Each row is a point. The window is the flat piece filled in between its corners: a triangle in 3 columns, a solid with four corners in 4, and so on. A path goes straight from each point to the next, and from the last back to the first. List the points from which the path goes on through the window.

Window, 4 rows:
[[  8 -28  -8   2]
 [  2  24 -57   8]
 [-26  11  12  29]
 [ -8  40  94  18]]
Path:
(1): [-17  -7  11 -24]
(2): [ 32 -29 -16  43]
(3): [12 36 54 68]
(4): [-20  29  71  -4]
(5): [-45   5   9 -14]
(6): [-2 15 14 46]
(7): [ 3 16  2 59]
(8): [-42   9  -3 -19]
(9): [-46  26  10 -27]
(10): [ 6 31 23 68]
(11): [30  9 19 59]
(12): [-39  34  19 -15]
Through the window after points: 1, 3, 5, 7, 11

Window (6 x 6):
[[-33  35  23  -5  70 -11]
 [-32  50   3  19  -9  11]
 [ 17 -14  31 -54 -33 -18]
 [ 58 -65 -28  43 -17 -15]
 [ 32  55  86  22 -11 -30]
 [ 73 -27 -41 -24 -34  15]]
Path:
(1): [-19  32   7  -6  50 -30]
(2): [-21  16  50   7  51  34]
(3): [ -3  -8  48 -15  27  38]
(4): [ -4  37 -16 -24  11 -74]
(5): [ -1  28  -4 -12  12 -32]
(6): [-7  4 26  6  9 25]
(7): [ 11 -21  35  19   1  54]
(8): [ -5  16  -1   7   0 -45]
Through the window after points: 1, 3, 5

Window:
[[-15  -4 -28  -5 -12  67 -14 -30]
 [ 20   5  42  25   2 -76  70   4]
 [ 34  -8  51 -48  -9 -90  36  24]
 [-53 -26  57  -7 -32  12  23  -2]
 [ 37  15 -27  14 -73  -9 -73 -32]
 [ -6 -25 -19  27  12 -13 -41 -32]
 [-33  47  65 -30  39  11  -4  -5]
 [ -6 -21  41  10  -2  89 -37 -19]]
Path:
(1): [ 17   8   8  -8 -54   1 -54 -80]
(2): [ 18   7 -29  17 -39   8 -40  10]
(3): [ -8  22  19  -3   8  17 -26   7]
(4): [  1   1  20 -15  13  14  -3 -83]
(5): [-13  -3  26 -11   1  16 -10 -82]
(6): [-19 -11  -1  29 -11  21 -12  33]
(7): [-6 11  4 10 -1  5  4 23]
(8): [ 13 -19  19  -8 -16 -16  31 -64]
Through the window after points: 1, 7

Window (9 x 9):
[[ 20 -43 -20  -1 -40 -45 -39   4  34]
 [-25  49 -35  43  22  -9 -33  -3   1]
 [ 55  45 -53  24 -10  41 -13  64  30]
 [ 70  41   7 -48   6 -94  50  -3  26]
 [-48 -42  -8  -6  -4  -8  67 -24  11]
 [-52  44  15 -37   8  15  33   1   7]
 [-10  40 -11  48 -34  45   4   2  14]
 [ 52  37  18  58  39  20 -23  41  -5]
 [-48  58  14 -28 -26 -52  52  93  70]]
Path:
(1): [ 20  11 -42  17 -40 -20  -7  35 -51]
(2): [-24  23 -15 -26 -26 -79  52  91 -13]
(3): [ 4 42 20 -8  6 -7 27 -3 80]
(4): [10 20  6 -6  0  0 21  9 67]
(5): [  7  21 -21 -25 -34  -8  36  62 -29]
(6): [-29  20  -5 -14 -15  -3  23  26 -24]
(7): [-33  50  10 -13  27  11  13 -25  65]
(8): [ 10  15   1 -17  -3   1  22   4  51]
(9): [  6  16   0  -9 -33 -43  30  41 -28]
(10): [  5  18 -11 -10 -28 -18  40  37 -23]
(11): [ 5 27  0 -3  7  7 10  0 57]
(12): [-15  41 -12  25  16   4  -2  -7  36]
(13): [-19  36 -26  11 -10  -8 -10  28 -33]
(14): [ 25  34 -12  35  10   5 -14  24 -37]
(15): [ 41  16  15  20  42  29  -7 -19  66]
(16): [16 26 -1 29 10 -9 -9 30 58]
Through the window after points: 2, 6, 12

Window (11 x 11):
[[-42  -1 -10 -44 -38  16  14   6 -48  14  20]
 [  0  43  -1  -8   7 -13  13 -36  19 -18  47]
 [-61  21  40   9  44  21 -10  46  30 -38 -21]
 [-11 -19  23 -33  33  -4 -19   7   0  42  22]
 [ -6  31  49  26 -17 -29  30 -25 -18  43  73]
 [-57 -20 -23  12 -14 -64  60   8  -1 -20  24]
 [ 30  -1  66 -37   9  -4 -58   6  62  -2  27]
 [-12 -16  17 -40  40 -51  -9  76   1 -24 -22]
 [ -6  -8  -7   1 -16  38 -50 -59 -22 -75 -15]
 [-36  37 -19  95  -7 -14  11  17  16  -9  20]
 [ 20 -28 -24  24   1 -17  45   4  18 -70   2]]
Path:
(1): [ -9 -23 -10  10  12   6 -18   6  -4 -56  52]
(2): [-32  -1  12  13  16 -30  13  37   1  -8  75]
(3): [-14  13  13 -12  -9 -18  18   8   9  20 -20]
(4): [ -8   9  17  -6   7 -21   3   4   2  -2 -16]
(5): [-24 -24  19 -20  27 -18 -15  42 -11 -24  71]
(6): [-22 -14  -3 -10  -5   6  -7  29 -18 -36  50]
(7): [-29  24  13  -1 -16 -12  11 -46   6  24 -36]
(8): [ -5   6  13  -7 -10   2  -9 -33  -3 -24 -27]
Through the window after points: 4, 6, 8

Window:
[[-23  -9 -41 -42 -27  30   4  -4  -3  21  -7  17 -45  10]
 [ 14 -67 -24 -22  62   5  52  13 -12   9 -30  28 -32   8]
 [-36 -51 -64   9 -17   0   5  53  24 -23 -22 -20 -15 -22]
 [-55  20  25  18  60 -13 -19 -43 -38   8  17 -63  22  24]
 [ 20  -3  -6  -4  16  -4 -36  95   3  26 -36 -54  24 -17]
 [-19  11 -23   1  24  37 -20  -8 -21 -33  37 -32  16   7]
 [ 18  -6 -18 -19  16 -78  14   5  12 -26  -4 -33  -2 -18]
 [-15   2  32 -24 -26 -61  23  33  41 -48  10  67   7 -10]
 [-10 -19 -11  12   4   6  47  58 -34 -12 -61  13  -9  -4]
 [ 33 -22  22  17  13  -6  15 -41   9  41 -75 -38   9  11]
 [  8  -1 -10  -8  14  17 -16  15 -40  48  11  15  46 -16]
 [ 25  51  -9  -4 -11 -29   5  39  46  46  -4  36  15  -5]
 [-42 -13 -29 -23  -5  28  29  35   2  -5  20 -44   2 -13]
 [  7   9  49  44  14 -43  -6  26 -15  -4  19 -33   7 -12]]
Path:
(1): [ -3  28  15 -27  32   4  -1   6 -10   2 -17 -25 -19 -64]
(2): [  0  -7 -10  -4  41   8  17  13   9   8 -19  14  -5 -33]
(3): [  7 -15 -17 -13   9 -11  21  24   1  14  -6   4  -3  19]
(4): [-10  -9 -11  -9  -6  -3  17  16  -3  -5   2 -23  14  19]
(5): [-18  -5  -8   2  36  11   3  29  -1   1 -15 -23 -17 -60]
(6): [-10  11 -10 -26  41   9   2   0  11  17 -13   3 -10 -61]
(7): [ -1 -16 -19   6 -34  -5  13  41 -22  13   3  -8  22  48]
(8): [ 10 -21 -11   5   6 -16  16  25  -8   0 -11  -5  20  24]
(9): [-25   8  18  -5  21 -15  10  23  11  -8 -30   0 -11 -66]
(10): [-21  -1  -7 -13  20  11  19  20  12   9 -17   5 -17 -55]
(11): [  8 -36 -31  -7  -7 -27  16  38  -4  -9  11  -9  20  63]
(12): [  8 -12  -5   1   5 -10   4  17   0  13 -11 -18  17  24]
Through the window after points: 2, 4, 6, 10

Window, 14 rows:
[[ 10  -5  20 -12  20  15  64 -47   9  11   5   8  47   7]
 [ 40  -4  28   3 -15 -50  19  23  13  62  17   5  -9  61]
 [ 57 -24 -50  27  17   0 -15  35  51 -24   5   4  42 -16]
 [ -7  10 -18  42  16 -14 -22 -40   5 -37 -20  34  21   1]
 [ 21   4  58  26 -44 -54  13  37  57   5  25 -13  31  21]
 [ 20 -49  37  -4 -38 -25  61  23  -6   9  -4  61  49   6]
 [ 14  46  19  23  16 -32  65  15 -32 -26  35  -3  48  57]
 [ 26  13   4 -16 -34  29 -28 -14 -19 -54 -63 -23 -41 -13]
 [-81 -18   2 -13  56   3 -49  10 -31 -26 -33 -38 -29   0]
 [ 65 -16  55 -50 -46   7 -40  30  26 -36 -20  37  10  50]
 [  5 -17  21 -29 -17 -31  38  30  40 -16  38  47  -9   0]
 [ 13  22  69 -15  20  22  77  17  -3   5 -56  43  -3  51]
 [-95 -10 -24   3   6  63 -64  40 -14 -18  10  15 -16 -13]
 [ 35 -67  21  36  -1  22  11  19  27 -20  29  35  -1  32]]
Path:
(1): [ -6  -5 -10 -21 -35  15  33   4  26 -37 -48  -3   0  40]
(2): [-11   0  -3 -10  -9   7   3  10   5 -34 -43 -10  -7  24]
(3): [ 25   0  33  -4   0  15 -16  -2 -17 -19 -19   5 -18 -14]
(4): [ 65   8  50  10  17 -10  -1  21 -19  19  29  29  -2 -33]
(5): [ 13 -34   6  -5 -18  -7  46 -12  38 -33 -23   9  21  52]
(6): [  4 -44   9 -11 -65 -11  50  -2  39 -31 -22  21   2  87]
(7): [ 22  -5  30   7  26 -10  13  15  -7  23  20  21  21 -12]
(8): [ 47  23  79  10  27   9 -10   5 -41   1 -18  24 -23 -18]
Through the window after points: 2, 6, 8

Window (14 x 14):
[[-33  11  30 -24   6  13  -4   1   9  30  32   2  35  32]
 [ 36 -75  -2  23  30  10  33  36 -14  13 -24   2  32   9]
 [ 58 -48  -2  78  -1   8  50 -35 -29  41 -45 -53  15   0]
 [-39  43   8 -36  27 -22   4 -17  -9 -49  31   5  34  14]
 [ 30 -15  36  53  -6 -47   6 -15  13 -29   6 -84 -58  39]
 [-70  -1   2 -27  41 -17   6 -13 -13  11 -16 -24  10  30]
 [-17  18 -27 -16 -16  36  -4  47 -30 -11 -14  26 -33 -21]
 [ 27 -35  29  31  26   1  70 -21  27   4   1 -10 -38   2]
 [ -5   5  21 -57  16   9 -28  -7  -1  -3 -31  -8  14 -17]
 [-53  13  29   9  48  20 -33 -17  11 -26   5  17  17  16]
 [ 11  31 -18  31  50 -40   0 -11  58  -6  36 -38 -36  20]
 [ 24 -95 -34  34 -46  48  49   3   4  11 -66 -34  36 -17]
 [-20   0 -16 -29  30  -7 -29 -41  -5 -16  42   7 -23  36]
 [ -7 -17 -10  -2 -43 -19  -7  22  -3   2 -45  61 -10 -25]]
Path:
(1): [-29 -17   9  13  17  12  13   6 -14  15  26 -23   7 -55]
(2): [  2  13 -16 -15  10  -4   2  -8   5 -19 -33  20   0  54]
(3): [  9  -6  -4  -6   3  -3   8  -1  14   2 -25  -4   0  37]
(4): [-11 -26   9  13   4  -7  16  -1 -11   8  17 -31   5 -28]
(5): [-23 -21  15  12  19  -3 -12  -2   5   1  19 -11   5 -11]
(6): [-14  12  16  -2  23   7   6 -12   3 -11 -18  -2   5  47]
(7): [ -8  22  -5 -31  12  11  -4  -1   9  -6 -21   1  12  55]
(8): [-32 -10  22 -11  24 -16  -1 -13  -9  -2  17 -16  10 -31]
(9): [-10 -31   9  19  26  -6  22 -10   0  12  25  -8  -2 -27]
(10): [ 25  -1  15  -1   8  10  35 -12  23 -18 -32  -2 -32  56]
(11): [-14   4  14   3  19  22   1  -8   1 -18 -39   8   7  46]
(12): [-38 -32   3  12  27  -3 -12 -15   9   4  36 -18  16 -45]
(13): [-25 -24  10   3   8 -13 -11 -11  -9  -8  30 -32  -2 -41]
(14): [ 20 -19  -4  -5  12  -1  22  -4   4   8 -26  -9  -5  31]
(15): [  3  -5  -7   4  12   0   9  -6  -3  -8 -32  -5  -5  24]
(16): [-29 -41  12   9  12 -14  -1 -12  -3   8  32 -17  12 -38]
Through the window after points: 5, 7, 9, 11

Window:
[[ 11 -22 -46 -31  18   0  26   7 -24  21 -29  -7  -3 -14]
 [ 34 -37  -1  33 -10  -8  35   6 -29   8 -24   9 -38  -8]
 [ -7 -10 -53  25  -3  12  12  31 -13  14   6  41   6 -19]
 [-23 -38 -14  14 -15 -29 -20   4  16  27  -7 -14 -10 -35]
 [ 43 -22  22 -11 -23 -35   8 -23  16  28  25  19 -61  -5]
 [-55  89   7  43 -50  58 -10  37 -16 -14  27  -1  30  39]
 [-27 -35 -14  -5   9  30   0   6 -26  -3  -6  24 -14 -17]
 [ 31   9  -7  11  -9 -46  27 -95   1   2  -6  14 -16   7]
 [-19  15  18 -31  -7 -44  57 -50  33   2 -39  24   4  -4]
 [-53  43  34  43  17 -19  10 -12   3  65   2  -3 -14   5]
 [  1  -6  -9  14  34 -19 -32  21  19 -11 -36  11 -33   0]
 [  0 -18  -3  31  50  -3  -4  30  21 -22  12 -15  -4  -7]
 [ 17 -19  29  37  52 -12 -23  35 -20  21 -19  11  27   8]
 [  4 -16 -24   3 -41 -72   3 -18 -19 -27  47  12 -55  11]]
Path:
(1): [-11 -18 -13  14  -1  -7   7  -7  16  25 -12   8 -17  31]
(2): [-14  44  17   6  29 -28  -3   8 -15  -5   5   4  10 -63]
(3): [ -1  17  -6  10  -5 -20  -2  -3 -19   5   7  -8 -11 -46]
(4): [-19 -26  -1  17  -4  -9  16   1  16  17   1  13  -4  29]
(5): [ 18 -53 -11  23  23 -12  -2   6  22  14 -19   9 -20  62]
(6): [  3   2  -4   4  19 -33   9  -8 -21   4 -10  12 -14 -79]
(7): [ -5   2  -3  11   4 -17   4   2 -19  -5  10  11 -17 -33]
(8): [ -7 -18  -7  26 -15  -8   0   5  17  17  -3  20  -7  43]
(9): [ -4 -28 -14  10  -3 -10   5 -13  10  22   3  14 -18  24]
(10): [ -2  12  15   3   3 -40  -1  -1 -20 -24 -11 -14 -20 -64]
(11): [ 24   3  -2  -2  -3 -12   6 -17 -29  -9 -16  26 -12 -40]
(12): [ -2 -33 -25  15  -8 -21  23   2  26   8   6   9 -17  34]
(13): [ -5 -32 -12  14  14  -9   6   9  15  34  -3  19  -9  28]
(14): [ 13  12   2  10  -3 -13   3   3 -28  -4  -6   5  -6 -43]
(15): [ -3  19   8 -16 -10 -33  20 -31   3  -5 -20  23 -13 -28]
(16): [-15 -25   2   0  -3 -32  41 -22  32  20 -10   7  -6  32]
Through the window after points: 13, 15

Window:
[[-63   7  50  36 -73  -8  -1 -35  36  -9 -43 -15  -5  11]
 [-20 -51  35   4   5 -19 -52  95  -7   9  30  58  -5  32]
 [ -1  -2  13 -47  74  25  -3 -18 -32  15  -7  10  18  26]
 [ -3 -34  22  -8 -20 -50  20  16  22  25  42  21  10  19]
 [ 41  58  -1  20  45  28 -39 -33  27 -93  15   7  -3 -42]
 [ 42  40 -53  22   7  22 -48   7  62  -9 -30   4 -23 -22]
 [-12 -19  82  55  25  17 -10  19  16  32  40 -17  27 -85]
 [  2 -47  30  27  88  40   0 -25  60 -32  16 -10 -46 -32]
 [ 15  27 -40  22 -28  17  43  38 -12 -14  39 -43 -27  40]
 [ 22 -32  53  57  11  -5   7 -36  15   2 -25  22 -32  17]
 [ 67  34 -42 -22   3  77 -30 -58  52 -40  19 -19 -16  41]
 [-19 -14 -21  45  14  11   1 -44  -8  35  47  29  35 -19]
 [-11 -15   3 -15  41 -14 -22 -28 -24  78  72  23 -32  25]
 [  0  36  42  34  11  52  51  57  64 -27  29   6 -34   4]]
Path:
(1): [ 12  22   9 -11  26  25  -1 -29  -4 -14  29  22 -29 -31]
(2): [ 32 -18   2 -12 -23  48  25 -30 -37 -25  30  30 -30 -47]
(3): [ -1   3   3  29  24   2 -23  -4  37  -3   8  -8  -5  10]
(4): [-10  16  17  34  33  -1 -38   7  51 -26  10 -21   6  27]
(5): [ 13 -10  33   5  -4  22   5  -1   9  -1   6  21 -30 -39]
(6): [ 11 -50  12 -22 -18  29  18   1   9 -11  -5  35 -46 -36]
(7): [  4   3  37  48  19 -16  -5  -4  20  12  25  -4  10  15]
(8): [ 18   9  -4  55  38 -11 -53   6  44 -20  33 -19  18  42]
Through the window after points: 6, 8

Window:
[[ 14   9 -32  -5   0 -19   3 -43 -27  -4  14  21 -29   3]
 [ -4  12   1  32  10  56  59  53  15 -28 -38  16  21 -16]
 [ -8  13 -33 -45  18 -18   8  -6 -45   1  27  41  31 -37]
 [  0  16 -46 -24 -14  50  -1   8  11  28  -3  -4  19 -28]
 [ 21  50  28  12  17 -13  57  -1  44  -8  56 -14  -1  -4]
 [-12  24 -39  21 -43 -39   1 -19 -14  23 -17 -10  15  -5]
 [-20 -11  -4 -40  19  15 -15  40 -15  26 -11 -42 -56   2]
 [ 17  39 -23 -11  14  15  -7 -40  -6  -9 -95   7  23 -25]
 [ 19  21 -27 -26 -12   1  -4 -24 -51  27  42 -30  14   3]
 [  8  36 -27 -55  -7  18  11  12  11  22   4  30  24  20]
 [ -8 -11   1  50  18 -20  11 -27  -2 -35  36 -16  40  13]
 [ 22 -11  29 -18  25 -23  12  -7 -17  57 -21  -3  -7 -38]
 [ 11  35  18  24 -36  13 -38 -50 -35 -54   8  22 -40 -11]
 [ 28 -12 -12 -45 -11 -26   4  10 -21  -3  50  -6 -11 -15]]
Path:
(1): [ 23  51 -17   1   1   0 -13  14 -13  13  15  22  24 -14]
(2): [ -3  22 -22  35  20 -30 -41  34   0  20  59  20 -16 -12]
(3): [ 11  15  -3  -8 -11  13  34  -9  -3  -6 -12  -9   8  -3]
(4): [ -6 -19   9 -54  11 -24  71 -43  42 -14  14 -32   5 -24]
(5): [ 26  67  -7  44   2   2  -9  19 -20   8  38  24  -4   9]
(6): [ 64  20   2 -14  15 -15 -37  12 -28  25 -16  11  -9   7]
(7): [-49  30 -33 -22 -27  31  49 -39  -1 -16  -2  -9  11 -38]
(8): [-34  11 -30 -26 -39  -3  44 -52   0  17  -4   0 -23   9]
(9): [ 51  23   1  21  29  -3 -37  12 -32 -28  17  20   0 -18]
(10): [ 57  23 -47  30  30 -23 -12   8 -11 -12  38  -2  -7   0]
(11): [-32  -6  14  10  -2  -2  18 -34  -8 -21   3  -4  39  -3]
(12): [-11  -4  -8 -17  -3   8  17 -12  -3  -2   2 -20   0  -8]
Through the window after points: 4, 8, 10

Window (14 x 14):
[[ 35  27  11  16  -4   3  13  73 -24   5 -30  11  -3 -74]
 [ 34 -16 -23  48 -34  33 -16   0  -3  48  30 -30  36  15]
 [  5 -30  -2 -35  -7 -19  -9  34  49  18  51 -26 -40  24]
 [-12 -52 -30 -26  46   3  58  41 -39  42  49  17 -21 -12]
 [ 45 -65  35 -68  51   4  10  10   8  12 -12  15   2 -57]
 [ 10 -36  18 -19 -18  57  18   2 -95  34   3  25 -65 -27]
 [ 48 -14  18 -15 -44  38  -7  49 -40 -17  91  -3  18 -16]
 [ 27  -7  34  17  69 -15  16 -10 -25  18  39 -74   2 -17]
 [ 14 -33  38  53   7 -84 -14  -5  22   4 -27  28 -14 -10]
 [ 28 -59   1  40  22  46 -65  10  73 -47  -7   9  -7 -46]
 [-33  -2  19  48  -8 -36 -52 -38  77 -28  21 -21  23 -35]
 [ 59 -15 -35 -56  -5 -12 -39 -40   0 -25  56  -8  -3  35]
 [-17 -67 -37 -48  43   9 -53  46 -52  12  34 -20  45  11]
 [-13 -78 -33  17  11  49  13 -17 -38 -31 -32 -85  18 -12]]
Path:
(1): [ -9 -25  16   6  26  20 -13  23  20 -14  12  -8  19  17]
(2): [ 21 -14  13 -40   8  34  -1 -10 -35  -8 -31   8  17  33]
(3): [ 29 -52 -20  29   7 -27  -6  34   8  10  57 -32 -24 -56]
(4): [ 37 -45 -23  30  -4  -6 -20   6  -7  13  23 -30 -25 -44]
(5): [-12  -9  18  -8   6  27 -10  20   3  -1  31  -4  21  40]
(6): [ 21 -21   9   2  18  15  22  12   6 -17 -13  -1  18  -3]
(7): [ 17 -54  -6  -4  -7 -13 -35   7 -14  50  73 -21 -67 -62]
(8): [ 10 -57 -14 -12 -11 -33  -9 -11  -6  12  45 -33 -20 -40]
(9): [ -4 -29  16   2  46  59 -10   8   5  -7   5  -1  28  43]
(10): [  9 -31  11  -6  21  13   5  19 -18   3   9   4   8   1]
(11): [ 36 -49 -15  14 -25  -5 -38 -13 -31  13  29 -12 -21 -56]
(12): [ 43 -29  -9   1  -2  -8 -12  18   0   4  11  -9  -1 -44]
(13): [-19   6  46 -10  31   5   5  14  -5  -5 -13  22  -6  34]
(14): [-19   6  43  -4   5   9  12  22 -16 -12  20  10  25  64]
(15): [ 23 -37 -20 -13   2 -10   1   3 -16  15  36 -23  -8 -41]
(16): [ 23 -30 -29  -2 -33 -42 -51 -52  -9  -3  49 -33  -3 -67]
Through the window after points: 12, 16

Window:
[[-43  10  16  49 -18  -2  31   6  55 -31  30  48 -40  -2]
 [ 22  10 -39  22  44  16 -47 -16  42  32  39   2 -64  49]
 [ 25 -60 -14  16  29  13  12  31  19  -2   5  17  65  81]
 [ -1   4 -40   6  11 -44   8 -58 -22  43  39   9 -16 -39]
 [ 23  48 -19 -12  19 -16   9 -56   6 -17   1 -25 -50  10]
 [-66  17 -28  -9   5 -43  -6   2  12 -25  -9  -1  11 -31]
 [ 33 -12  -4 -22 -50  28  -9  12 -19   0 -16 -29  23 -86]
 [-46 -26  42  52  12 -43   5  15  30  -1 -37  23  -9 -31]
 [-26   9  34  49 -13 -67  31 -57  68  25  26 -25  79  29]
 [-38 -68  26 -95   9  50  10   0  36  12  -8  37  36  82]
 [ -9  15   7  65 -68  33  38   1  17  29 -24 -14   6   4]
 [ -1   6 -25   1  55  23  15  49  20  12   7 -14 -30 -22]
 [-16 -12  49  -1   6 -59 -15  14 -61  28  18 -79  25   7]
 [  8  24  39   0 -21 -66  -3  32 -24  39 -12 -22  45 -22]]
Path:
(1): [ -4 -14 -11   0  11 -28  13   0  15  17  19 -18 -18 -12]
(2): [ -4 -27 -95   9 -31 -27   7  24  56  14   9 -16 -37  -1]
(3): [-17  10  16  12  12 -14   2 -25   0  10  16  10   2 -10]
(4): [-23   7  37  15  28  15 -19  -1  10  34  17  28  12   8]
(5): [-10 -23 -41 -14 -13 -23  37  -1  52 -23   0 -26 -10  21]
(6): [  1  -6 -10  10  -8 -34  37   3  15  10 -12 -17 -11  -3]
(7): [-25  -4  42  -4  11  10 -32  -9 -14  -4  15   3  62  14]
(8): [-31  43  27  16  16   9  -2  11  39   5 -13  35  41  -3]
(9): [  3 -44 -17  20  12 -49  18 -10  -6  19  18 -38 -38  20]
(10): [ -4 -32 -11 -16 -57 -24   1 -11  43   7  21  27 -31  -4]
(11): [-28  14  18  19  84  34   5   4  -1  12  -5  -7  23  34]
(12): [-27   5  31  18  12  -7   2  10  11   8  -2  12  18 -13]
(13): [ 33 -42 -27  32 -29 -92  19   6  17  19 -44 -42 -27  10]
(14): [-40 -75  -7 -41 -54 -51  22   1  58 -26  12  14 -13  45]
(15): [-15   7  17   6  20  10   7 -16  26  20   8   5  25  23]
(16): [-11  24  -3  31  13   3  -2 -17 -13  21 -11  27  14 -21]
Through the window after points: 2, 4, 10, 12, 14, 16
